Every row gives one point. A path goes straight from each point to the next, and from the last back to the first. The post is the endless flat space through its rows: a point in 2 columns, a line in 3, a plane in 4, and so on, so that a path can go around it. How many times does the path go around the post? Going back the other way cancels.

Post (1 x 2):
| 0.033 | 0.009 |
Path, 16 rows:
|  0.028 |  0.042 |
|  0.053 |  0.042 |
|  0.055 |  0.007 |
|  0.045 | -0.007 |
|  0.027 | -0.003 |
|  0.017 |  0.007 |
|  0.029 | -0.011 |
|  0.043 | -0.005 |
|  0.066 |  0.006 |
|  0.044 |  0.028 |
|  0.025 |  0.030 |
|  0.056 |  0.029 |
|  0.069 |  0.007 |
|  0.075 | -0.015 |
|  0.049 |  0.012 |
|  0.035 |  0.034 |
Times around: 0

Post:
|  0.003 | -0.058 |  0.026 |  0.006 |  0.012 |  0.013 |  0.008 |  0.061 |
|  0.038 | -0.041 |  0.000 | -0.047 | -0.070 |  0.037 | -0.006 |  0.019 |
|  0.035 |  0.000 |  0.057 |  0.002 |  0.008 | -0.062 | -0.049 | -0.072 |
| -0.017 | -0.021 | -0.080 |  0.026 |  0.021 | -0.057 | -0.012 | -0.036 |
|  0.034 | -0.025 | -0.011 | -0.042 | -0.068 | -0.026 |  0.003 |  0.039 |
| -0.018 | -0.028 | -0.004 |  0.095 |  0.029 | -0.006 |  0.048 | -0.013 |
|  0.022 | -0.011 |  0.013 | -0.046 |  0.022 |  0.005 |  0.051 |  0.018 |
Path:
|  0.052 | -0.016 | -0.077 | -0.033 | -0.046 | -0.034 |  0.005 | -0.019 |
|  0.017 | -0.033 |  0.032 |  0.044 |  0.008 | -0.007 | -0.020 |  0.056 |
|  0.003 | -0.044 | -0.057 | -0.026 | -0.013 |  0.014 | -0.094 |  0.019 |
|  0.020 | -0.008 | -0.050 |  0.036 |  0.031 | -0.017 | -0.039 |  0.010 |
|  0.012 | -0.020 | -0.010 | -0.005 | -0.014 |  0.023 |  0.005 |  0.007 |
| -0.039 | -0.035 |  0.043 | -0.007 |  0.013 |  0.021 | -0.048 | -0.004 |
| -0.030 | -0.104 |  0.047 |  0.004 | -0.032 |  0.023 | -0.037 |  0.042 |
|  0.032 | -0.077 | -0.001 | -0.020 | -0.024 | -0.023 |  0.008 |  0.021 |
Times around: 1

Post (17 x 18):
| -0.014 | -0.016 |  0.033 |  0.023 |  0.040 | -0.030 | -0.012 | -0.027 | -0.019 |  0.018 | -0.012 |  0.028 | -0.033 | -0.020 |  0.022 | -0.089 | -0.008 |  0.055 |
|  0.062 |  0.009 |  0.039 |  0.000 |  0.034 | -0.040 | -0.048 | -0.013 | -0.039 |  0.089 | -0.031 |  0.030 | -0.034 |  0.026 | -0.003 |  0.007 | -0.040 |  0.037 |
|  0.043 | -0.014 |  0.026 |  0.015 |  0.011 | -0.024 | -0.038 | -0.016 | -0.057 | -0.007 |  0.010 |  0.000 | -0.012 | -0.004 |  0.010 |  0.016 | -0.057 |  0.062 |
|  0.005 | -0.027 |  0.034 |  0.072 | -0.050 | -0.006 |  0.044 | -0.007 |  0.040 | -0.003 | -0.052 | -0.003 | -0.055 |  0.024 |  0.010 | -0.011 | -0.073 | -0.019 |
| -0.042 | -0.033 |  0.000 |  0.061 | -0.081 | -0.012 |  0.074 | -0.031 | -0.033 |  0.034 | -0.021 |  0.025 | -0.050 | -0.047 |  0.002 | -0.041 | -0.055 | -0.053 |
| -0.026 | -0.045 |  0.003 |  0.067 | -0.060 | -0.069 |  0.041 | -0.041 |  0.052 |  0.016 | -0.021 |  0.008 | -0.022 | -0.065 | -0.035 | -0.002 | -0.070 | -0.060 |
|  0.015 |  0.035 | -0.025 | -0.072 |  0.020 |  0.046 | -0.045 |  0.042 |  0.012 |  0.027 |  0.018 | -0.035 |  0.016 | -0.004 |  0.059 |  0.122 |  0.007 | -0.079 |
| -0.022 |  0.035 | -0.058 |  0.034 |  0.021 |  0.048 | -0.002 |  0.046 |  0.014 |  0.066 |  0.071 | -0.031 |  0.032 | -0.004 |  0.043 |  0.083 | -0.012 | -0.060 |
| -0.042 |  0.024 |  0.041 | -0.023 |  0.007 |  0.081 | -0.011 |  0.015 |  0.010 |  0.060 |  0.024 | -0.065 | -0.037 | -0.049 |  0.014 |  0.081 | -0.002 | -0.022 |
|  0.051 |  0.041 |  0.023 |  0.002 |  0.026 |  0.009 | -0.030 |  0.021 | -0.021 |  0.021 | -0.035 |  0.035 |  0.014 | -0.033 | -0.013 | -0.021 | -0.031 |  0.057 |
|  0.013 | -0.004 |  0.040 | -0.023 |  0.029 |  0.007 | -0.005 |  0.001 | -0.026 |  0.077 |  0.000 |  0.025 |  0.064 | -0.013 |  0.073 | -0.004 | -0.029 |  0.080 |
|  0.053 |  0.044 |  0.042 | -0.062 |  0.011 |  0.028 | -0.028 | -0.058 | -0.004 |  0.032 |  0.021 |  0.033 | -0.017 |  0.009 |  0.033 | -0.035 | -0.061 |  0.071 |
| -0.007 |  0.008 |  0.061 |  0.028 |  0.034 |  0.010 | -0.003 | -0.003 | -0.011 |  0.036 | -0.009 |  0.078 | -0.062 | -0.039 |  0.038 |  0.017 | -0.056 |  0.038 |
|  0.002 | -0.047 | -0.035 |  0.011 | -0.036 | -0.043 |  0.114 |  0.031 |  0.045 |  0.002 |  0.004 | -0.043 | -0.059 | -0.005 | -0.029 |  0.018 | -0.066 | -0.039 |
| -0.014 |  0.025 | -0.082 | -0.036 | -0.016 |  0.071 | -0.034 |  0.048 |  0.050 |  0.039 |  0.025 | -0.016 | -0.008 | -0.004 |  0.021 |  0.103 |  0.021 |  0.018 |
| -0.048 | -0.009 |  0.059 |  0.035 | -0.082 | -0.026 |  0.033 |  0.015 |  0.022 |  0.020 |  0.044 |  0.006 | -0.036 | -0.032 | -0.014 | -0.006 |  0.000 | -0.021 |
| -0.001 |  0.007 | -0.060 | -0.010 |  0.012 |  0.050 |  0.045 |  0.003 |  0.018 |  0.026 |  0.030 | -0.013 |  0.050 |  0.005 | -0.015 |  0.116 |  0.042 | -0.036 |
Path, 20 rows:
| -0.010 | -0.029 | -0.012 |  0.033 |  0.005 |  0.001 |  0.001 |  0.002 |  0.028 | -0.004 |  0.039 |  0.035 | -0.005 | -0.022 |  0.046 | -0.003 | -0.050 |  0.053 |
|  0.046 |  0.006 | -0.019 |  0.012 | -0.020 | -0.043 | -0.001 |  0.016 |  0.013 |  0.020 | -0.004 |  0.036 | -0.028 | -0.049 |  0.035 | -0.010 | -0.008 |  0.007 |
|  0.052 |  0.041 |  0.083 | -0.038 | -0.045 |  0.008 |  0.020 | -0.043 |  0.002 |  0.023 |  0.010 |  0.002 | -0.001 |  0.006 |  0.056 |  0.081 | -0.046 |  0.037 |
|  0.016 | -0.038 | -0.053 |  0.006 |  0.017 |  0.016 |  0.035 | -0.024 | -0.052 |  0.070 |  0.006 |  0.026 |  0.043 | -0.049 |  0.101 |  0.045 |  0.017 | -0.018 |
|  0.003 | -0.010 |  0.027 |  0.031 |  0.035 |  0.022 |  0.039 |  0.045 |  0.011 | -0.022 |  0.013 | -0.027 | -0.040 | -0.026 | -0.018 |  0.013 | -0.018 |  0.003 |
|  0.060 | -0.006 | -0.042 | -0.067 | -0.027 |  0.030 | -0.022 |  0.004 |  0.006 |  0.022 |  0.019 | -0.034 | -0.001 |  0.024 |  0.026 | -0.005 | -0.109 |  0.078 |
| -0.018 |  0.029 | -0.066 | -0.043 | -0.003 |  0.035 |  0.034 |  0.031 |  0.011 |  0.042 |  0.027 |  0.016 |  0.014 |  0.014 |  0.009 |  0.019 | -0.043 | -0.004 |
| -0.046 |  0.044 |  0.020 | -0.051 | -0.035 |  0.040 | -0.001 |  0.047 |  0.052 |  0.049 |  0.004 |  0.006 |  0.018 |  0.007 |  0.072 | -0.005 | -0.012 | -0.010 |
| -0.058 | -0.023 |  0.047 |  0.003 |  0.006 |  0.068 | -0.012 |  0.027 |  0.027 |  0.030 | -0.005 | -0.017 | -0.042 | -0.046 | -0.020 |  0.042 |  0.008 | -0.016 |
| -0.006 | -0.034 |  0.034 |  0.031 |  0.002 | -0.018 | -0.012 | -0.026 |  0.008 |  0.038 |  0.008 |  0.008 | -0.065 | -0.001 | -0.004 |  0.040 |  0.008 | -0.039 |
|  0.018 | -0.010 |  0.005 |  0.016 |  0.049 |  0.028 | -0.008 | -0.012 |  0.008 |  0.036 |  0.002 |  0.033 | -0.061 | -0.035 |  0.064 |  0.038 | -0.018 |  0.022 |
|  0.044 |  0.042 | -0.004 | -0.015 |  0.003 | -0.023 | -0.046 | -0.014 |  0.006 | -0.002 |  0.036 | -0.019 | -0.016 | -0.026 |  0.015 |  0.050 |  0.001 |  0.053 |
| -0.015 |  0.008 |  0.013 | -0.010 |  0.011 | -0.042 |  0.013 | -0.028 |  0.029 |  0.033 |  0.006 |  0.059 |  0.018 | -0.062 |  0.005 |  0.003 | -0.035 |  0.025 |
| -0.023 |  0.015 |  0.013 | -0.013 | -0.012 |  0.009 |  0.015 |  0.001 | -0.013 |  0.075 |  0.035 |  0.013 | -0.011 |  0.006 |  0.030 |  0.086 | -0.012 |  0.068 |
| -0.071 |  0.035 |  0.054 |  0.022 | -0.055 |  0.018 |  0.028 | -0.016 |  0.009 |  0.047 |  0.019 |  0.067 |  0.029 | -0.034 |  0.028 | -0.039 | -0.037 |  0.065 |
| -0.041 | -0.028 |  0.029 |  0.005 |  0.011 |  0.040 |  0.010 | -0.015 | -0.013 |  0.035 | -0.006 | -0.021 | -0.013 |  0.039 |  0.040 |  0.017 | -0.059 | -0.007 |
| -0.080 |  0.015 |  0.036 |  0.030 |  0.003 |  0.014 | -0.012 | -0.020 | -0.027 |  0.064 | -0.019 | -0.041 | -0.025 | -0.025 |  0.045 |  0.019 | -0.081 | -0.079 |
| -0.025 |  0.015 |  0.051 |  0.023 |  0.041 | -0.014 | -0.016 |  0.009 |  0.027 |  0.053 | -0.081 |  0.037 | -0.017 | -0.015 |  0.044 |  0.061 | -0.010 | -0.012 |
| -0.033 |  0.019 |  0.053 |  0.035 |  0.003 | -0.019 | -0.012 |  0.013 |  0.004 | -0.017 |  0.002 | -0.008 |  0.013 |  0.005 | -0.037 | -0.037 |  0.007 |  0.013 |
| -0.024 | -0.022 |  0.070 |  0.034 | -0.011 |  0.030 |  0.010 |  0.025 | -0.024 |  0.041 | -0.026 | -0.017 |  0.006 | -0.025 |  0.029 | -0.003 | -0.030 | -0.019 |
Times around: 1
